Each row is a point. The last column is the point's height on a tilted bowl or saddle (a function of degree 2), plus a little noise. Along how many of its main directions does it bend up, bend down or stay straight?

Points (10 x 3):
-5, -15, 61
27, -8, 54
73, 46, -36
-42, -32, 28
21, -10, 58
-45, 76, -17
39, 14, 40
33, 22, 43
-55, 29, 18
61, -42, -6
Directions: 0 up, 2 down, 0 straight

Points (11 x 3):
11, -19, -15
-27, -10, -24
47, -46, 11
-66, -8, -20
-25, 74, -45
2, -11, -19
13, -27, -17
57, -63, 21
55, -1, -3
7, 82, -95
-33, -7, -22
Directions: 1 up, 1 down, 0 straight

Points (16 x 4):
32, -23, -5, -14
79, 6, 20, -1
31, -10, -25, -26
-49, 68, -34, -78
51, 18, 40, -16
-6, 2, 38, -18
54, 42, -7, 11
40, -19, -60, -83
-19, -13, -10, -38
38, -1, 41, -21
66, 43, -14, 12
10, -86, 19, -25
56, -10, 24, -7
95, -8, 4, 6
-12, -59, -27, -68
-37, -57, -9, -62
Directions: 0 up, 1 down, 2 straight

Points (18 x 4):
-9, -66, -14, 60
60, -11, 6, 39
-45, -42, 22, 43
-95, 17, 7, 82
-2, -30, -12, 16
28, -53, 51, 59
13, -3, 26, 3
37, -43, -33, 47
-10, -53, 22, 39
75, 10, 13, 58
54, 3, -6, 27
6, -46, 49, 39
-13, -55, 3, 42
29, 10, 17, 7
21, -4, 52, 19
20, 12, -10, 2
11, 48, -3, 8
-19, 4, 6, 0
Directions: 3 up, 0 down, 0 straight

Points (25 x 5):
59, 25, 48, -45, 59
-12, 33, 16, 36, 9
-71, 17, 8, 58, 63
-58, 14, -1, -5, 22
7, -84, 78, -60, 59
-56, 46, -37, -8, 5
4, 71, 44, -6, 10
4, -20, 1, 6, 3
2, -3, -23, 43, 13
-20, 16, -29, -20, -4
48, 20, -4, 69, 81
-14, 17, 15, 22, 5
-3, -57, -31, -21, -4
56, 26, 8, 42, 49
32, -43, 14, -6, 22
20, -9, 4, -75, 74
-22, -6, 4, 22, 5
-19, 95, -20, -18, 3
-46, 63, 14, -10, 26
-25, 20, 88, -34, 59
30, -32, 44, 22, 39
-62, -22, -13, -64, 80
-46, -12, -3, 0, 9
4, 47, 63, 41, 29
-49, -10, -17, 44, 22
Directions: 2 up, 0 down, 2 straight

Points (21 x 5):
24, 89, -9, 9, -61
69, -26, -54, -5, 77
-52, 5, 17, -43, -15
21, -19, -20, 16, -31
95, -3, -16, 83, 87
12, -8, 36, 22, -15
-72, 19, 9, -24, 37
-8, -3, 2, 25, -40
-9, 57, 79, -38, 33
45, -5, -56, 37, 7
-4, 34, 27, 68, 10
-3, -15, 10, 8, -43
-18, 34, 24, 33, -8
-46, 7, -7, 27, -4
17, 74, -16, -29, -67
-52, 58, -30, 6, 28
-7, -13, 8, 11, -42
55, 4, -43, 38, 0
17, 0, 25, 5, -33
48, 13, -7, -2, -28
68, 29, -21, -8, -10
Directions: 2 up, 0 down, 2 straight

Points (25 x 5):
-51, -34, 18, -19, 20
19, 1, 94, 51, 77
25, -14, -24, -48, 12
9, -22, 15, -13, 8
-22, 47, 17, 41, 29
8, -21, -18, 49, 23
18, 8, -39, -45, 16
56, -2, 27, -12, 25
42, -63, -6, -40, 25
17, -3, 53, 33, 34
20, -7, 56, 2, 30
65, -63, 82, -18, 89
-62, 10, -15, 55, 43
28, -17, 4, -1, 10
58, 28, 6, 40, 32
-27, 19, -13, 3, 12
-3, 71, -75, -53, 69
-11, 17, -95, -5, 51
49, -55, 29, -4, 35
3, 88, 81, -16, 71
44, 33, 54, -34, 40
62, 22, 40, -1, 35
30, 12, -5, -37, 12
-57, -13, -29, 3, 22
16, 51, -25, 34, 27
Directions: 4 up, 0 down, 0 straight

Points (42 x 7):
33, 23, 62, -51, -20, 11, 33
-18, 27, -14, -15, -17, -37, 22
55, 12, -38, -44, 24, -11, 32
-33, -37, 40, -20, 21, -55, 53
-2, 5, 91, 0, -32, -8, 44
-25, -12, 52, -4, -20, 23, 31
-20, 73, -53, 23, -19, 46, 42
24, 59, 6, -37, 18, 19, 29
-59, 68, -34, 28, -33, 66, 52
20, 3, 7, 9, -8, -41, 20
-16, -30, -29, 10, 15, -64, 33
22, -13, -6, -13, 6, 66, 25
43, -21, -40, 26, 24, 47, 22
-50, 6, 17, 21, -48, 16, 25
7, -16, 15, -24, -65, 47, 16
2, -76, 30, -16, 30, 54, 55
23, -76, -34, -83, 46, 3, 80
17, 31, -76, -2, -4, -90, 60
-25, 11, -25, 20, -47, 68, 24
38, -3, 31, 78, 25, 23, 34
35, 21, -60, -4, 14, -32, 29
21, -60, 38, -77, 25, 0, 64
22, 32, -15, 4, 9, -2, 17
-11, 31, 17, 48, -48, 2, 28
-33, -89, -38, -37, -13, 22, 61
-12, 4, -35, -7, -2, -27, 19
2, 37, -16, -29, 26, 42, 25
-2, 30, 51, 5, -63, -30, 29
41, 95, -34, 29, -19, 0, 58
-6, -12, 10, -54, 50, -4, 37
-54, -19, -23, -79, 14, -8, 56
19, 51, -58, -32, -39, 46, 34
70, -54, -26, 2, 0, -42, 39
-27, 75, -3, 27, -29, -71, 64
-42, -4, 23, -85, -42, -52, 46
-22, 22, 32, -36, 69, 16, 47
-29, -59, -34, -9, 34, 28, 40
17, -43, 1, -11, 6, -35, 24
-26, -27, -30, -28, -16, 40, 27
3, -55, -22, -21, -75, -35, 26
15, 54, -8, -35, 19, 52, 31
-26, -21, 15, 48, -39, -10, 25
Directions: 5 up, 0 down, 1 straight
